Each row is a point. Each copy is the shape, with its points in the same order, turned, moved and blurred by noise. Say if it was mirrored as well.

Shape:
[[-0.6  5.4  1.6]
 [ 1.6  0.4  2.1]
 [-2.7 -4.1 -2.2]
 [ 1.2  4.2  7.3]
 [ 5.3 -7.0 -7.9]
 [-4.0  1.4  4.3]]
Copy 1 (6 x 3):
[[-2.2  3.1 -2.7]
 [-2.2  4.7  2.4]
 [ 4.6  1.2  5.1]
 [-7.5  1.5 -0.7]
 [ 7.6 10.2  7.8]
 [-3.7 -1.5  0.2]]
Copy 1 is: only turned
Copy 2 (6 x 3):
[[  3.7  -4.2   2.6]
 [ -0.7  -1.2   0.5]
 [  1.9   4.7  -3.0]
 [ -1.4  -3.3   6.8]
 [ -2.9   0.8 -12.3]
 [  2.8   2.3   3.5]]
Copy 2 is: only turned
Copy 3:
[[ -4.7   3.7  -2.7]
 [ -1.9  -0.3  -2.7]
 [  1.5  -1.6   3.8]
 [ -1.5   3.5  -8.0]
 [ -2.2 -11.1   4.6]
 [  0.9   5.1  -2.0]]
Copy 3 is: only turned
Copy 4 (6 x 3):
[[-1.4  7.6 -0.4]
 [ 0.5  3.8  2.3]
 [ 0.2 -1.8 -2.7]
 [-3.5  7.7  4.5]
 [10.6 -3.7  0.0]
 [-5.3  4.8 -0.7]]
Copy 4 is: only turned

Shape (7 x 3):
[[-0.1 -0.3  6.5]
 [-0.1 -1.5 -7.4]
 [-1.2 -0.5 -5.9]
 [-3.3 -4.2 -5.4]
 [-4.2  3.8  8.7]
 [ 3.7 -5.5 -1.0]
 [-3.5 -1.4  4.1]]
Copy 1 (7 x 3):
[[ 0.9 -6.7  4.4]
 [ 1.8  5.5 -1.7]
 [ 1.3  4.4 -0.3]
 [-2.3  4.6 -0.6]
 [-0.6 -7.5 10.4]
 [ 0.6 -2.8 -4.7]
 [-2.1 -3.2  5.7]]
Copy 1 is: only turned
Copy 2 (7 x 3):
[[ 0.5  0.7  6.7]
 [ 5.1 -1.6 -7.1]
 [ 4.8 -0.3 -5.4]
 [ 7.7  1.2 -4.6]
 [-3.0  5.9  6.7]
 [ 7.3 -5.3  0.7]
 [ 3.2  3.4  3.2]]
Copy 2 is: mirrored
Copy 3:
[[-5.4 -3.2 -1.9]
 [ 6.5  3.4  0.5]
 [ 5.1  3.5 -2.3]
 [ 7.4 -0.4 -1.9]
 [-7.6 -1.9 -7.6]
 [ 2.1 -1.9  4.0]
 [-2.4 -3.5 -4.2]]
Copy 3 is: only turned

Shape (9 x 4):
[[ 3.5 -1.7  3.5 -0.7]
 [-5.9  2.2 -0.8 -7.9]
 [ 4.4  6.4 -4.2  7.9]
 [ 3.5 -2.1 -7.4 -3.4]
 [ 0.3 -1.1  4.4  1.1]
 [ 2.1  0.9  3.1 -0.4]
 [-2.6  2.0 -3.5 -2.5]
 [ 0.0 -7.0  7.6  4.1]
 [-7.7  1.9 -1.1 -5.1]]
Copy 1, 9 rows:
[[ -4.4  -5.4   1.4   1.8]
 [ -1.6  -6.0  -0.9 -10.8]
 [  1.3   7.1  -1.9   3.3]
 [  4.2  -6.2  -4.9  -0.5]
 [ -3.8  -3.9   4.4  -0.1]
 [ -4.5  -3.2   1.4  -0.7]
 [  1.2  -2.7  -1.0  -5.8]
 [ -3.4  -6.6  10.2   3.4]
 [  0.2  -4.6   1.8 -11.1]]
Copy 1 is: mirrored
Copy 2, 9 rows:
[[-4.4  0.7 -2.7 -1.5]
 [ 3.5  0.1  5.5 -8.7]
 [-5.0  1.8  6.8  8.8]
 [ 5.7  5.0 -1.0  2.3]
 [-4.6 -2.0 -0.7 -2.7]
 [-4.9  0.6  0.5 -2.4]
 [ 2.5  0.1  5.5 -1.7]
 [-6.3 -7.2 -5.6 -1.7]
 [ 3.8 -3.0  6.2 -7.2]]
Copy 2 is: mirrored
Copy 3:
[[ 5.0 -0.9 -0.2  2.3]
 [-3.1 -5.7 -1.5 -7.2]
 [-2.0  8.5  4.2  5.7]
 [ 1.1 -2.6  8.8 -0.3]
 [ 2.2 -2.0 -3.7  3.7]
 [ 4.3 -0.9 -1.7  1.7]
 [-3.8 -1.3  3.4 -2.6]
 [ 3.3 -5.6 -5.5  9.0]
 [-6.1 -4.7 -2.1 -4.9]]
Copy 3 is: mirrored
Copy 4, 9 rows:
[[ 4.6 -0.8  2.5 -3.7]
 [-6.0 -3.5  2.4  1.6]
 [ 5.9  9.3 -6.3  2.8]
 [ 3.2 -4.8 -6.2  1.9]
 [ 4.2  1.2  4.3 -1.3]
 [ 2.8  1.6  1.9 -3.5]
 [-2.1 -1.2 -1.5  2.7]
 [ 8.4 -0.5  9.7 -0.4]
 [-5.6 -2.5  2.4  3.1]]
Copy 4 is: only turned

Shape (7 x 4):
[[ 1.5  7.8  5.5 -4.9]
 [ 1.6  4.8 -4.5 -3.7]
 [-5.0 -1.8 -3.5  5.6]
 [-1.9  6.4  7.8  4.6]
 [-6.9 -4.7 -0.5 -2.5]
 [-0.2 -2.4 -0.5  1.2]
 [ 1.9  1.0 -4.6  0.8]]
Copy 1:
[[ -5.1  -5.5  -9.8   0.2]
 [ -7.8  -0.1  -2.7   6.1]
 [ -3.3  -0.5   8.1  -0.4]
 [ -1.1 -10.0  -2.1  -4.5]
 [ -1.9   6.0   1.7  -3.4]
 [ -0.1  -0.3   1.9   2.3]
 [ -4.0  -1.6   1.4   6.1]]
Copy 1 is: mirrored
Copy 2 (7 x 4):
[[-2.1  6.5  5.2  9.4]
 [-2.5  8.7 -2.7  2.4]
 [-0.6 -4.1 -4.5 -0.9]
 [ 1.3 -2.1  2.5 10.4]
 [-9.5 -2.5 -0.2 -1.8]
 [-1.2 -1.1  1.0 -1.9]
 [ 0.5  3.9 -2.8 -1.1]]
Copy 2 is: only turned
